Each row is a point. Before rounding, the points of a table are all equally far from one centre. They may lie mostly on one side of it. Write the centre, to within rounding.
(in the rows, 128 means zero)

Points, 8 rows:
[[151 165]
 [174 145]
 [ 88 161]
 [161 159]
 [ 81 156]
 [139 170]
 [171  73]
 [184 118]]
Centre: [123 111]

Points:
[[104 193  79  96  70 141]
 [139 156 155 134 110 141]
 [ 83 138 108  96  85 167]
 [102 144 103 177  94 154]
 [150 145 116 172 110 138]
 [123 220  84 124 161 162]
 [115 135  69 144  75 159]
 [100 207  86 176 123 139]
 [140 171  33 130 101 131]
 [143 143 109 165  94 113]
 [168 203  85 116 107 127]]
Centre: [113 163  92 121 128 136]

Points (19 x 12):
[[192 119 121 105  75 144 102 159 119 163 100  67]
 [150 114 120 169  84  87 179 143  96 207  92  89]
 [153  79 141 132  57  86 119  99  70 143 101 121]
 [140 116  68 113  77 136 123 145 104 165 104  49]
 [171 167 147 207  90 117 106 114  89 157 124  86]
 [148 127  95 174  42  99 141 110 131 132 112  66]
 [138 107 121 101 137  61 147  78  87  97 129 142]
 [161 102 113 176  81  99 148 109  63 132  88 121]
 [168 116 155 170  97 128  97 131 140 114 137  59]
 [184 155 114 163  81  88 166  86  60 155 146 132]
 [149 169 140  99  76 101 161 103 167  97  97 105]
 [130 132 165 159  64 129  97 101  65 174 132  96]
 [114  91 124  77  88 110 162 113 141 146  73  87]
 [195 152 150 129  44  81 127 142 101 153  85  91]
 [158 111 168 128  76  81  78 144  99 140 167 112]
 [165  71 127 158  83 110  69 121 109 150 126  97]
 [174 162 152 138 129 113  90  51  74 146  88 123]
 [163 109 103  89 109  74 120 123 138 137  96  22]
 [209  94 112 141  57  99 107 101  92 155 137  94]]
Centre: [148 141 122 124 117  96 128 111 117 158 122 101]

Points (29 x 24):
[[137 131 135  96 214 106 149  88 143 132  86 145 167  78 128 154 144  62
  143  79  90 118 127 157]
 [173 142 168 101 196 131 140  86 111 123  94 143 132  53 144 158 141  94
  131  45  78 118 163 142]
 [103 109 111 103 158 121 117 106 158 107 108 160 121  86 170 111 173  76
  167  78  84 120 144 196]
 [135  91 152  93 193 126 114  87 121 177 117 154 145  91 134 124 154  95
  134 105 127 120 109 172]
 [100 108 147  88 176 114 126 146 141 136  88 163 159  83 116 168 163  97
  146  69 148  69  86 172]
 [112 111 140 101 184 131 123 134 150 177  94 137 114  79 132 128 197  67
  114  82  74 121  97 173]
 [131 145 156 106 207 138 132  96 136 120 111 117 134  55 136 134 147 108
  153  38  96  79 128 174]
 [105  93 150 114 173 123 154 118 150 143  71 155 137  71 147 117 152  48
  132  27  95  99 137 189]
 [149 137 169 107 197 152 133 161 118 140 111 148 127  93 117 131 178 104
  151  35 115 111 100 186]
 [ 99  90 134 107 187 125 124 113 124 149 133 182 110 113 146 149 176  77
  111  64  55 107 122 168]
 [123 149 171  66 177 108 107 112 152 152 107 128 155  99 104 112 160 128
  101  39 122 106 120 157]
 [154 100 151 110 188 123 134 106 147 156  97 149 143  77 142 152 152 102
  119  26  72 110 108 153]
 [ 97 117 168  66 186 112 135 117 154 140  90 145 150  86 121 134 182 113
  145  63 121  98 107 168]
 [143  88 141 119 153 125 161 102 149 161 131 198 144 120 161 121 157  97
  117  67 102  52 147 136]
 [106  93 136 114 205 135 130  90 130 151 116 125 149  96 116 130 141 117
  134  48  96 109 102 139]
 [102 114 173  71 157 131 135 121 171 150  83 165 171  84 137 161 175  84
  105  32  87  99 127 142]
 [ 97 106 152  97 167  89 122 114 132 126  89 164 139 124 110 140 132  86
  159  45  92 105  99 178]
 [130 113 131  67 176  97 116 120 148 131 135 157 144  80 132 128 163 129
  109  41  77  97 115 153]
 [116 125 130  69 171 113 133  87 122 156 131 176 148 102 166 158 116 106
  140  63  86 127  89 174]
 [125 113 159  99 203 144 118 124 171 128  76 124 125  78 143 145 157  85
  145  51  92 117 122 169]
 [140 122 169 137 188 139 141 137 123 124 103 124 194  50 155 151 143  66
  138  42 139 112  96 165]
 [140 148 159  67 219 120 114 115 156 141  91 109 130  89 127 133 172  88
  117  72  95 119 148 174]
 [151 118 137  77 176 114 151  87 153 141 134 154 129  64 137 133 131  97
  141  29 109  71 135 152]
 [106 152 141  89 182 121 144 134 116 155  78 193 152  67 121 135 149  42
  152  60  93  83 135 159]
 [120 126 131  83 166 133 118  99 140 152 107 169 126 111  98 107 182  77
  148  39  97  72 144 164]
 [144 110 136 115 179 153  94 118 131 149 107 143 148  89 160 139 104  90
  146   7 107  94 136 172]
 [119 114 150 129 196 144 143 113 145 156 106 128 143  72 101 137 152  95
  153  28 109 107 108 145]
 [140 125 171  84 172 104 102 104 142 152 136 164 130  82 144 129 163  71
  152  43 123  82 125 156]
 [102 103 167  89 175 151 147 113 130 127  79 155 174 104 127 135 174 120
  162  35 132 106 119 154]]
Centre: [119 144 129 112 120 133 151 135 105 132 112 118 136 107 147 153 147  88
 104  82 120 105 149 159]
